Each point is reached from the start by the listed moves, each made once or not at all, plus a little noise. Say if it took an odd or an even number of moves. Then give how often each move was made.

Moves:
(1): [  1.9 -36.5  -4.8 -52.7   2.8]
(2): [-4.1 -5.2 -9.9 -7.5 -4.1]
(3): [ -4.7   8.0   4.5  -4.3 -21.3]
Start: [ 4.1 -1.2  1.2  4.4 19.0]
Points:
[  6.7 -36.8  -4.0 -47.8  20.5] -> odd (1, 0, 0)
[-3.1  3.4 -3.8 -6.5 -6.5] -> even (0, 1, 1)
[-1.6  4.3  6.6  2.8 -2.5] -> odd (0, 0, 1)
[ 1.6 -8.2 -9.1 -2.8 15.2] -> odd (0, 1, 0)
[  2.8 -42.7 -12.0 -55.8  17.5] -> even (1, 1, 0)

Moves:
(1): [-1.7  7.2  0.9 24.6  4.1 -5.9 12.8 23.3 10.1 -4.3 16.7 21.7 -8.5 15.6
 24.9]
(2): [-15.9  -1.4 -19.8  18.5   3.9   0.5  31.7   7.0  24.9   2.5 -28.0 -11.4
  -8.6  26.2  -4.3]
(3): [  4.6   1.0  -6.4 -13.1  14.4  -4.9 -11.9 -16.9   4.4   7.5 -18.6  16.1
 -25.1   2.7  -1.6]
(4): [ 25.1 -11.4   0.8  -8.5 -12.7 -17.8  -1.5  12.1  -4.7  21.7   7.7   5.4
  12.1 -12.0 -15.1]
(5): [  5.1 -14.8  11.5   2.5 -10.4   2.2 -12.4   7.6   5.9  26.0  13.7   1.3
 -14.5   5.8  -4.2]
(6): [  2.0  -4.1 -28.8   0.5 -11.6  -6.1  -8.0  12.8   3.9 -20.1   3.4  21.9
  11.7   6.3  22.3]
(7): [  8.9  -1.4 -13.6   7.0   0.3   3.4   7.9  17.7  -0.1   1.6   6.8  17.7
   3.8  -7.2  13.5]
(8): [ 20.0   5.9 -12.6 -12.4  -3.3  -9.6   3.1  -6.2   8.0   7.3  -5.8  -9.7
   5.8 -11.9  -8.7]
(9): [-26.9 -14.0  16.1  33.8   3.8  19.0  -1.4  18.1  10.6   8.5  42.7   2.0
  -3.7   1.0  -9.2]
(10): [-25.6   2.2   1.8 -21.3  17.8  -5.9 -12.7  -0.8  -2.6 -15.9  -0.3  10.6
 -11.6   3.6  22.0]
(11): [-20.4   3.3 -10.1 -13.9   8.2   5.4  16.7  -5.1  -7.1 -11.9   6.9   1.3
   1.2  16.9   8.4]
(12): [ -5.9  14.7   0.1  -6.8  -2.4   7.0  -2.5   2.6  -9.3 -13.1  10.6  -4.7
   8.6  -1.7  -8.8]
Start: [  5.9   6.4   7.2  -5.9   1.6  -2.0  -9.0 -14.9  -0.9 -16.5  16.6 -17.2
  -0.2   2.5   1.3]
Points:
[ 10.8  -6.8 -57.2 -17.7  -8.2 -13.1  10.4  20.7  21.4  -1.5  20.6  27.9
 -13.2  42.3  11.7] -> even (0, 1, 1, 1, 1, 1, 1, 0, 0, 0, 1, 1)
[-42.2   7.6 -15.9  45.6  20.3   7.7  52.3  23.4  44.6 -18.4  53.8 -12.9
 -12.8  49.0  10.5] -> odd (1, 1, 0, 0, 0, 0, 0, 1, 1, 0, 1, 0)
[-19.5   7.6 -18.4  30.0  13.0  -9.2  26.8  57.9  37.0  -5.6  66.8  12.2
  -5.7  10.9  12.6] -> even (1, 1, 0, 1, 0, 0, 1, 1, 1, 1, 0, 1)
[-25.9   2.0  -5.4   3.5  28.8 -17.8  -3.5   4.6  40.1  -1.8   2.3  21.6
 -67.0  58.0  40.2] -> odd (1, 1, 1, 0, 1, 0, 0, 0, 0, 1, 0, 0)
[ 10.3   7.4 -51.6  -4.7  -1.6 -41.6  19.2  31.0  41.0 -22.8  11.3  22.0
  -1.8  25.9  40.5] -> even (1, 1, 0, 1, 0, 1, 0, 1, 0, 1, 0, 0)
